Each row of a before or after table is a point. One or more steps were done to the points. Then noise was added and the rows were shuffled. The steps act on columns, c1 being the first. Name the steps. A step turns or swaps two columns, mirrors them in a line or flattens them onto one, adds a multiple of one to another, or multiplies or shifts one. Angles are multiples of 10 degrees, from the lower column toward the higher: turns from -170 to 170, lines from 10 to 170 but not 90. Use the fewest steps. Two steps may share a column if one is a turn and the other turns, adds or multiplies; they go together, in the order done. Otherwise the lowest column goes first.
In the rows, 128 means zero.

Before:
[[143 160 134]
 [162 176 132]
 [ 71 106  86]
 [179 159 148]
 [ 88 140 147]
 [127 176 153]
 [174 154 177]
 [ 39 139  93]
 [142 155 137]
 [148 155 119]
 [161 157 140]]
After:
[[148 158 181]
 [154 177 127]
 [139 157 162]
 [119 153 146]
 [136 154 142]
 [132 176 162]
 [133 157 142]
 [173 156 174]
 [149 142  86]
 [ 96 138  41]
 [ 86 107  73]]
Steps: swap c1 and c3

Before (14 x 8):
[[177  76 125 114 157  81 101 148]
 [110 142  95  62 106 132 147 129]
 [127 145  88  41  93 133 191 118]
 [154 147  90  50 105 179 136 154]
 [118 113 160 124 131 119 147  59]
 [146  95 148 161 120  92 129  98]
 [123 114 151 143 129  97 132 137]
 [145  84 163 148 147  97  87 153]
 [167  92 172 150 100  87 131 143]
 [ 85 125 166  99 114  80 107  86]
 [113 145  64  80 103 152 126 124]
 [ 87  83 131 128 128 102 135 119]
 [175 146  64 113 138  87  67 191]
 [175 127 141 152 181 102 126 174]]
After:
[[104  81 183 109  97 103 153 157]
 [117  84 153 132  94 129 163 128]
 [ 98  71 160 152 115 103 108 158]
 [189 152 133  82 195 137  58 119]
 [229 151 138 132 146  80  53 186]
 [171 149 106  66 197 136 103 119]
 [ 57 122 111 104 150 129  79 125]
 [ 86 109 132 130 132 158 142  94]
 [ 96  70  94 127 128 122 135 137]
 [ 99 110 135 133 113 110 146 148]
 [144 128 174 186 121  95 149 168]
 [190 150  83  89 166 141  79 113]
 [153 147  96  85 183 128  81 127]
 [162  62 169 152 151  99  87 163]]
Steps: turn c1 and c3 by 60 degrees; multiply c1 by 1.3; multiply c2 by 1.3; add 1 times c4 to c7; turn c4 and c5 by -70 degrees; flatten c6 and c8 onto the line at 130 degrees

Before (12 x 12):
[[122 125  94 123 100  76 102 143 140 115  93 131]
 [133  63 107 131 122  74 125 136 139 129 171 183]
 [123 158 102  99 127 141 125 168 137 118 140 150]
 [121 171 125 121  99 130 125 129 124 148 177  90]
 [140 101 122 107 122 173 102 139 135 130 102 146]
 [110 137 134  55 118 166  95 155 165 145 135 115]
 [132 115 173 130 132 140 106 142 127 131 128 137]
 [119 111 120 149 104  93 146 146 170 131 144  98]
 [138 125 133 103 110 107 135 133 119 137 104  88]
 [ 65 118 101  72  96 115 129 121 118 139 106 139]
 [118  95 117 122 110 119 109 160  96 110 147 150]
 [126 107 144 109 119 118 107 159 138 202 132 109]]
After (12 x 12):
[[125 138 133 101 109 127 134 142 122 136 105  88]
 [135 109 136  56 117 127  97 209 166 145 138 114]
 [ 63 133 108 133 122 128 122 153 138 128 172 183]
 [116  67  99  73  95 127 132 106 117 139 106 140]
 [171 124 125 122  98 129 125 131 123 148 177  90]
 [127 121  96 122 102 129 104 171 138 114  94 133]
 [115 132 174 130 132 128 108 172 129 131 130 136]
 [100 141 120 107 121 131 102 160 135 130 101 146]
 [106 125 144 108 118 128 107 221 137 201 132 108]
 [ 93 117 117 121 109 129 108 225  97 108 147 149]
 [158 122 102  97 127 129 125 246 137 119 139 151]
 [113 121 121 148 104 126 146 183 170 131 145  99]]
Steps: swap c1 and c2; multiply c6 by 0; multiply c8 by 3

Before:
[[107 134 118  66 161 100 149 140 119 119  71 125 130 144 130 121 130 168
  144 120]
 [114 125 131 113 129  92 127 146 122 180  81 133 104 126 132 149 164 174
  170  76]
 [134 171 170  77 143 169 106  73  77 154 176  61 142 138 124  66 161 147
  162 108]
 [141  90 129 120 118  93 130  88 170 137 152 136 172 191  88 119  81 123
    9  59]
 [182 115 133 166 173  94 143 101 146 122 149  97 205 156 154 128 114 138
   57  88]
 [128 125 117 139 138 110 136 108 143 131 160 128 175  88 125 138 137 135
   33 120]
 [168 174 136 126 126 170  97  86  89 102 168  84 133 144  94 146 157 151
  166 180]
 [107 154 149 121 148 138 122 106  80 138 197 116 114 169 135 109 136 159
  164 160]
 [151 155 159  82 152 102 109  72 136 147 200 103 128 127  98 101 153 151
  182 159]
 [119 142 158 113 122  89 148 128 111 191  39 139 149 135 137 118  97 183
  146 126]
 [121 146 164  70 144  99  93 132 120 148  72 178 106 125 169 170  95 162
  125  79]
 [124 111 148  96 195 139 107 160 108 189  53 167 128 116 120 136  94 173
  156  89]
 [185  70 152 115 138 109 150 124 126 142 137 130 156 130 147 143 147  99
   34 119]
 [152 174 158  94 112 120 134 142  87 116 171 115  88  99 104  75 138 156
  202 121]]
After:
[[141 151 152 117 147 137 125  85  79 138 194 114 104 156 109 108 136 161
  100 168]
 [130 120 118 141 140 110 136  88 141 131 155 127 187 127 126 138 134 133
  216  85]
 [129 169 169  78 143 171 104  16  80 155 176  58  92 110 131  69 164 148
  120 139]
 [132 124 133 112 129  90 126 167 125 179  80 136 106  74 118 150 167 177
   83 125]
 [128 142 160 113 118  85 146 127 111 189  41 140 103 126 114 116 100 182
  139 136]
 [ 78 118 131 169 173  94 140  74 145 122 146  98 150  82 153 130 115 140
  234 156]
 [140 152 162  80 152 103 109  15 139 143 202 106  82 163 158 101 154 152
  102 127]
 [127 173 163  94 111 124 133 156  85 112 172 115  84 118 159  74 139 154
   57  99]
 [139 131 118  71 163 101 148 153 119 117  67 126 109 119 113 125 130 165
  121 144]
 [ 97 144 163  73 147  95  92 136 118 150  73 178 143  80  98 171  94 161
  106 125]
 [152  91 131 121 123  94 130  50 171 135 150 132 209  57 165 120  82 125
  229 191]
 [126 174 141 124 128 169  95  46  89 105 169  81  92 183 184 145 158 149
  108 148]
 [ 75  72 152 115 140 111 147 120 126 141 135 131 196 116 162 142 146  99
  200 129]
 [135 108 146  93 194 136 108 191 109 189  53 165 105  89 133 135  93 172
  114 117]]
Steps: turn c1 and c15 by 130 degrees; multiply c8 by 2; turn c13 and c19 by 120 degrees; swap c14 and c20

Before, 10 rows:
[[130 135 114 113 118 126 148 136 140 112 116 132 138 141 129 125 130 113
  133 136 119 132 118 111 124 157 107 132 140 119 125 120 153 147 135 123
  138 118 116 127 131 114 115 125 131 117 129 138]
 [128 118 130 100 122 162 153 146 113 150 120 130 126 114 129 118 143 126
  135 137 131 143 150 132  88 157 104 124 117 120 125 137 145 168 119 104
  142 121 149 129 150 112 134 113 116 137 120 101]
 [114 131 116 116 114 115 141 126 149 112 145 132 121 134 127 103 136 130
  113 145 133 150 122 115 137 130 145 129 135 127 127 129 122 125 128  99
  126 120 154 105 142 124  77 111 175 117 111 120]
 [126 127 108 126 112 135 142 134 126 112 145 121 123 149 138 131 143 136
  123 142 129 141 153 104 121 131 118 134 129 135 121 120 137 120  53 123
  117 132 146 106 148 151  96 111 120 148 115  95]
 [126 178 155 134 141 118 124 129 141 130 127  74 133 136 131  97 138 132
  128 138 124 141 135 120 145 141 118 145 137 125 115 124  90 106 122 141
  115 144 149 106 134 119 107 129 131 125 112 125]
 [121 155 126 120 114 129 152 126 120 112 128 122 121 155 129 131 137 120
  133 128 109 106 132 101 113 154 126 125 133 122 135 120  95 108 118 134
  139 130 146 125 138 111 126 208 130 122 110 147]
 [114 136 109 137 113 140 149 159 120 151 136 114 121 150 127 131 126 135
  139 130 133 147 131 121 124 102 151 109 100 131 129 156 143 109  95 139
  134 142 155 107 136 133 130 138 121 129 133 120]
 [ 76 112 142 126 132 123 145 119 117 123 135 138 127 106 148 120 121 100
  117 151  76 151 134 161 129 141 119 112 140 143 118 147 136 117 111 126
   97 129 148 153 126 109 135 123 130 121 109 148]
 [125 152 132 116 108 120 155 132 140 114 148 134 136 147 129 133 124 136
  137 132 132 129 124 107 125 156 139 137 141 157 116 120 149 110 115 133
  140 133 144 134 153 115 127 108 133 129 179 118]
 [145 109 121 129 112 137   7 125 113 146 145 126 149 126 173 129 126 108
  106 137 105 138 121 116 134 146 109 130 128 148 124 119 128 102 120 139
   80 125 126 138 114 110 134 108 139 118 144 147]]
After:
[[115 135 109 134 112 142 150 159 122 151 136 112 130 150 127 131 124 136
  138 132 133 147 131 123 127 103 151 109  99 134 127 156 144 107  94 160
  134 145 154 107 137 132 130 139 123 129 132 119]
 [114 132 116 124 116 114 141 126 148 111 144 132 136 133 127 105 134 131
  112 145 134 151 122 116 134 131 145 128 136 122 127 128 122 123 127  43
  127 125 153 106 143 124  77 112 176 115 109 118]
 [128 135 114 119 117 126 148 136 141 112 116 134 123 141 131 124 130 113
  133 134 118 132 117 111 121 156 107 133 142 117 126 119 153 147 132 112
  137 113 117 126 129 113 117 125 131 118 129 136]
 [126 149 130 138 108 119 156 130 139 116 145 135 119 148 130 134 122 138
  136 133 132 131 126 108 121 155 139 138 141 144 115 121 147 109 113 143
  139 129 144 133 154 115 128 108 134 129 179 118]
 [127 126 108 131 113 136 146 133 128 114 145 121 131 149 138 130 139 136
  123 143 127 141 153 103 119 131 119 135 130 131 120 118 137 121  53 113
  117 133 146 104 148 153  96 111 121 148 114  95]
 [120 154 127 123 114 128 153 127 120 116 128 123 134 155 130 132 138 121
  135 128 109 105 132 100 110 153 127 124 132 121 135 119  97 106 116 147
  137 132 147 122 136 111 126 210 131 121 107 148]
 [127 121 132 119 122 163 153 147 112 158 119 129 132 114 129 117 143 124
  136 137 128 143 150 132  93 158 105 123 118 110 124 139 146 167 119  56
  141 123 149 130 149 111 131 113 114 138 123 102]
 [ 77 109 141 133 135 124 145 119 117 124 136 138 129 106 149 120 121 101
  116 151  74 151 135 163 128 141 120 113 139 138 116 147 138 114 110 121
  100 129 145 152 124 108 134 124 131 122 107 150]
 [124 177 155 129 140 120 123 127 142 126 128  75 118 135 133  97 138 129
  130 139 124 139 134 120 145 141 117 144 135 126 114 125  91 106 121 168
  117 141 150 109 135 119 109 130 132 125 114 124]
 [144 108 121 136 110 136   7 125 113 146 145 126 111 125 173 127 126 107
  106 137 105 138 122 114 137 146 109 131 130 142 124 120 130 101 121 162
   81 116 128 137 114 109 134 108 141 116 143 147]]
Steps: flatten c4 and c30 onto the line at 60 degrees; turn c10 and c25 by 10 degrees; mirror c13 and c38 in the line at 100 degrees; multiply c36 by 3

Before (8 x 64):
[[194 149 210 112 150 135 116  93 156  86 117  78 135  90 121  87 121 144
  183 132  99  86 169 131 132 101 104 100 145  90  84 134 115  93 155 142
  176 115 112 131 156 134  55 158 105  95 129 104  99 152  88 181 130  85
  123 130 147 159 156 141 161  79 146  82]
 [149 102 162 138  88 158  46 117 203 150 142 119 138 138 172  71 111 107
   89 143 198 180 130  76  74 147 110 123 101 182  84 151 119  94 125  80
  129  88  91 165  76 173 130 112 134 137 123 155 119 145 153 134 105  77
  135 134 103 152  91 164  77  63 136 108]
 [ 98 144  86  79 104  46 119 177 150 127 210 151 114 137 109 195  70 131
  129  93 120 168 119  96 106 154 115 118 184 100 174  88 119 182 155 146
   63 174 191 155  62 141 138 182  99 121 105  85 129 132 100 135 128 112
  117 176 157 191 125  99 136 120 121 165]
 [107 174 130 140 136  84 137 140 143 141 101  95  73  83 134  97 131 153
  108  94 118  82 152 202 100 103 106 201 195 133 139  74 148 195 112 134
  146  84 181 145  99 181 153 150 176 104 176 100 130 107 143 141 145 127
  155 134 128 171 129 132 138 135 165 119]
 [186  93 164 136 121 192 135 106 118 211 129  79 103 143 190 169 107 157
  124  53 226 139 158 141  40 142 133 151 102 143 155 116 198  92 113 104
  131 171 114 128 122  83 122 145  76 154  68 128  78 119 174 160 178  61
  119 162 135 130 138 240 127 117 137 155]
 [ 67 126  28  87 129 142 185 144 106 138 197 111 128 117 131 135  93 110
  115 105 109 150 163 158 125 193 103 123  94 148 145 122 113 171 187 177
  122  90 165 121 151 167 131 105 118 151 154 112 122  80  93 131 142 169
   80  95 109  94 125 140 162 148 141 113]
 [ 94 138 111  91 106 168  99  74 136 103 142 135 164 112  48 172 106 149
  113 173 106  78  54 144 182  79 162  98 146 120 108 143 100  95  90 141
  180 158 111 118 100 115 104 138 140 134 119 104 167 118 142 161 132  83
  144 167 140  60 151 111 158 109 111 146]
 [218 132 140 172 155 103 162  92 131  98 117 164  54 154 176 128 101 111
  121 161 208 134 128 135 120 155 135 205 156  99 133  87 123 111 119 121
   68 110 127  97 135 151 140  99 138  93 184  88 134 117  96 141 147 129
  147 106 112 156 117 127 137 156 217 168]]
After (8 x 64):
[[ 67 125  28  90 129 142 186 144 105 137 197 113 130 116 135 134  93 110
  114 114 110 150 165 157 126  73 103 119  93 146 167 111 113 174 188 177
  122  91 164 122 154 165 127 103 121 149 154 112 124  79  91 133 141 169
   79  95 109  94 123 138 164 148 141 115]
 [ 94 140 111  87 107 170  99  74 139 102 144 132 165 111  49 171 106 149
  114 151 108  80  56 143 182 167 167 105 148 118  94 170  99  95  92 140
  180 160 111 122  99 117 105 138 142 133 119 102 166 117 143 161 130  85
  145 165 140  60 151 111 159 110 110 143]
 [187  93 164 135 118 193 135 106 115 213 128  81 104 143 188 166 107 156
  124  79 226 141 158 144  39 123 131 152 103 142 158  70 197  91 112 103
  131 171 115 129 123  83 124 146  77 153  65 129  78 118 172 163 180  60
  118 162 136 132 138 241 128 117 137 156]
 [220 131 142 169 156 101 161  92 130  99 117 163  52 154 180 130 101 111
  123 180 209 137 129 134 119 102 122 205 157 101 145 113 123 110 119 121
   67 112 127  97 135 151 140  98 139  92 185  88 131 119  98 140 146 130
  147 104 113 156 118 124 138 156 217 168]
 [106 173 129 141 135  83 135 141 143 143 104  94  74  84 134  93 131 153
  106 135 118  82 152 202  98 155  92 195 194 135 131  66 150 193 108 133
  144  82 184 144  98 181 152 150 173 105 179 100 133 108 146 140 147 127
  153 133 128 169 129 130 136 137 163 119]
 [192 148 211 112 148 134 115  95 157  86 116  77 138  92 120  86 122 142
  183 126  99  86 167 132 130 137 112  95 144  91  80 134 116  96 154 140
  179 116 111 130 157 134  53 158 105  94 127 103 100 151  87 181 131  83
  123 129 148 160 154 140 164  80 146  79]
 [150 102 163 137  88 157  45 116 201 152 144 118 136 137 176  73 111 105
   86 126 199 184 131  75  75  95 110 119  99 183  93 155 120  95 122  79
  132  89  93 166  77 173 130 111 133 139 124 157 121 146 150 132 107  76
  137 137 103 153  91 163  79  62 137 108]
 [ 99 147  85  78 108  46 121 176 148 126 211 153 113 136 111 196  72 132
  129 130 121 170 121  93 104 120 117 114 185 102 180  75 119 183 155 145
   63 175 190 155  65 143 138 184  98 124 105  83 132 134  99 134 126 111
  118 175 156 191 127  99 136 120 122 166]]
Steps: turn c20 and c32 by 40 degrees; mirror c26 and c31 in the line at 80 degrees; turn c27 and c28 by 10 degrees

Before:
[[178 129 154 139  74  79 133 168 161 187 153 184 202 111 147 163 121 157
  109 187 114 115 128 113  95 221 156  93 183 163 147 132 167 131 106 147
  139 141 188 114  83  81 161 114  98  87 137 176 182  94 149 129 170 178
  115 209  92 126 167 102  92  88 124 189]
 [163  69 103 113 152 179 168 164 172  91 117 129 142 168 101  79 164 199
  103 125 188  83 110 114 132  96 147 122 127 116 122 127 145 127 131 134
   86 154 115  86 136 172  81 109  93 153 109  74 103 103 186 116  65  98
   83 146  73 161  82 109 134 113 219 118]
 [125 133 150  75  84 145 110 163 120 118 108 138 109 134 167 160 159 106
  183 112 148  76  67 157  66  86  81 110 167 134 117 108 156  87 139  94
  139 156 124 140 101 145  83 156 136 105 146 132 106 132 135 102 117 158
  144 106 166 113 120 138  93 136 134 181]
 [121 115  86 141  74 111  88 145 121 161 111 122  98 134 196 145 104 145
  108 122 127 130 115 210 105  93 129 118 136 155 145 118 166  81 116  81
  124 137 125 133 131 110  96  77 136 217 164 122 112 106 127  64 123 140
  117 162 139 115 159 174 175 108 166 106]
 [185 114  94  77  73 129 101 114 115 116 163 129 102 151  95 154 164 134
  143 168 163 106 182 132 168  99  96 127 197 138 101 141 162 104  91  60
  120 128 136 148  89 131 104 125  87 112  76 129 161 122 112 111 129 101
  129 117 112 121 142 145 143 121 121 147]
 [140 111  62 129 134 150 102 113 123 104 152 126 117 147  74 156 175 116
   98 124  89 219 141 109  59 125 125 123 177  92 108  94 126 143 118 120
   77 164 123 170 102  77  62 121  88 154 200 161  81 123 130 119 122  73
  110 134 124 124 120 148 139 121  90 140]
 [157 215 193 108  90 106 179 122 143 109  80  94 118 111 140 173 123 141
  143 159  93  53 165 179  94 104 148  49 190 187 128 133 164 119 180 136
  155 142  76 163 138  98  68 174 141  67 134 119  79  98 174 117 126  78
   73 130  84  97 128 159 142 138 127 115]
 [142 111 114  79 114 204 116 197 130 151 184 129 113 116 150 141 115 149
  143 123 101 162 217 127  62 110 138 118 169 202  31 122 149  72 115 186
   93  92  49 104 139 113  82  96  80  83 114 118 111  77 160 123 116 130
  190 190 119 184 100  88 141 146 135 154]
 [164 126 182 153  64  84 144 147 107 129 101 143  85 147 108 162 106 208
  141 129 134  95 112 202 165 127 123  79 160 161 144 136 153 205 110 145
  106 192 147 168 100 110 121  85 102  70  74 206 114 115 110 103  99 145
  216 153 148 136 178 170 189 153 209 151]
 [186 116 139 117  94  73 134 120 102 159 195 160 173 143 139 155 169 149
  143 127 107 162 105 117  99 191 175  98 170 160 142 121 128 132 130 131
  121 112 124  73 142 133 149  66 151 122 173 124 103 146 106 152 141  82
   67 129 129 149 186 101 193  80 176 167]
 [ 92 130 190  78  83 160 185 159 129 135 193 185 114  87 103 125 180 122
  126  98 148  99 116 178  96 101 143 145  77  97 135  92 176 107 195 164
  156  66 102  97 141 185  73 106 135 143 138  94  95 116 110  91  96 100
  178 127 116 134 111 118 129 137 109 146]
 [109 133 117  37 105 142 187 158 110  88 166 132 150 161 114 106 135 126
  138 135 139 160 114 169  64  40 174 136 136 202  98 120 155 117 162 123
  122 168 100 140  57 125  64 135 166  95 124 102 119 192 111 135 167 173
  184 181 155 127 117 151  58  83 164 135]
 [156 122 141 105 153 115 180 110  64  87 150 156 102 186 161 160 194 103
  107 167 101 132 135 135 127 111 165  92 128 151 107 159 156 133 160 127
   80 133  84 153 170  80 110 120  80  73 158 125 125 190 157 137 136 202
  156 167 118 163 138 159 161 153 102 146]]
After, 13 rows:
[[165 124 185 150  63  85 144 179  72 132 101 141  86 138 108 156 102 208
  133 123 132  90 113 211 162 129 123  84 157 160 150  78 162 201 111 149
  108 191 155 176 105 105 119  86 106  61  74 204 113 116 107 102  94 147
  183 150 155 140 177 168 190 151  69 151]
 [138 126  58 131 127 147 108  84  92 105 155 128 120 149  64 159 170 123
   97 120  87 213 134 104  61 121 126 119 179  90 107 178 120 132 114 117
   76 162 131 160 107  63  59 117  84 159 192 159  78 125 137 115 125  70
  132 132 117 122 120 149 134 118 139 137]
 [183 126  92  68  74 140  97 117  87 121 160 138 100 138  99 151 163 129
  144 171 169 114 178 135 172 105  88 131 200 130  98 114 155  99  93  48
  124 129 138 145  88 125 107 118  85 112  82 131 164 128 118 109 131 106
  144 124 117 121 140 149 150 112 142 146]
 [ 91 132 193  78  83 155 188 193 101 141 192 182 117  97 105 124 171 117
  120 101 150 101 113 172 106  96 145 153  79  98 140 171 173 110 191 166
  154  65 104  90 135 185  71  95 136 145 141  97  88 111 116  93  96 100
  148 131 112 131 112 117 127 126 130 153]
 [159 135 141 108 153 111 185 121  34  86 145 155 108 166 157 161 188 103
  108 166  96 135 138 130 131 109 161  97 127 144 112 119 157 130 160 127
   78 129  89 160 172  84 109 127  76  70 153 130 131 186 154 138 134 194
  165 164 112 164 136 168 160 141 159 143]
 [107 134 109  44 111 138 183 185  80  86 168 137 150 143 113 118 137 117
  139 132 145 161 107 171  68  40 172 132 136 197 103 118 151 117 155 124
  121 168  94 144  59 133  57 138 164  99 123 104 114 194 109 140 176 176
  151 184 156 132 118 154  56  80  99 132]
 [161 107  96 121 158 184 165 142 148  89 121 131 144 156 104  83 169 202
  107 130 186  86 115 111 125  96 152 117 125 116 124  87 149 132 141 140
   90 144 119  84 134 170  87 110  97 151 114  77 107 101 188 116  63  98
   66 151  73 156  82 106 127 111  51 116]
 [150 162 190 119  87 103 177  72 109 103  86  89 116 113 141 179 127 145
  137 159  96  52 170 184 102 110 147  57 186 188 128 121 167 118 181 135
  154 142  83 163 140 100  71 176 138  68 131 123  81  99 175 122 118  80
   89 130  85  98 123 160 136 145 131 110]
 [187 120 141 124  89  74 136 112  73 154 196 153 172 144 128 162 166 148
  149 130 105 166 106 113 101 198 177  96 180 159 140 116 127 130 130 123
  130 117 123  76 145 128 149  70 149 119 171 127  98 146 109 145 133  84
   91 130 136 145 191  97 194  80  87 168]
 [176 128 156 139  72  77 135 152 136 194 161 185 203 114 146 162 119 157
  114 183 116 122 128 108 100 225 151  97 192 161 143 123 168 133  97 146
  138 143 186 113  85  83 156 114  96  83 137 173 188  93 145 127 172 181
   87 209  91 124 171 103  91  91 130 189]
 [139 126 108  81 118 200 110 235 104 157 184 127 114 123 151 139 117 149
  148 120 107 162 219 125  61 110 142 122 165 202  28 119 138  64 117 177
   91  88  47 100 128 108  89 100  82  85 117 114 115  76 163 117 114 126
  137 190 115 186  99  89 146 153 117 153]
 [120 124  79 145  70 105  86 129  89 166 102 122  93 135 190 150  99 150
  109 123 133 127 113 210 107  91 124 116 137 156 146 106 164  79 113  79
  127 136 127 141 129 101  90  82 132 223 166 115 113 109 116  63 126 135
  103 158 136 119 155 180 172 102  85 102]
 [128 127 146  63  93 141 110 160  89 121 117 130 109 127 171 161 166 108
  187 114 141  75  68 155  65  83  79 116 167 131 114 146 158  89 132  99
  139 152 119 140 110 151  82 155 126 101 145 120 107 134 136 103 119 158
  109 102 162 110 130 142  95 134 123 191]]
Steps: multiply c2 by 0.4; turn c8 and c55 by -40 degrees; add -0.5 times c40 to c8; shift c9 by -30; multiply c14 by 0.7; turn c32 and c63 by 150 degrees
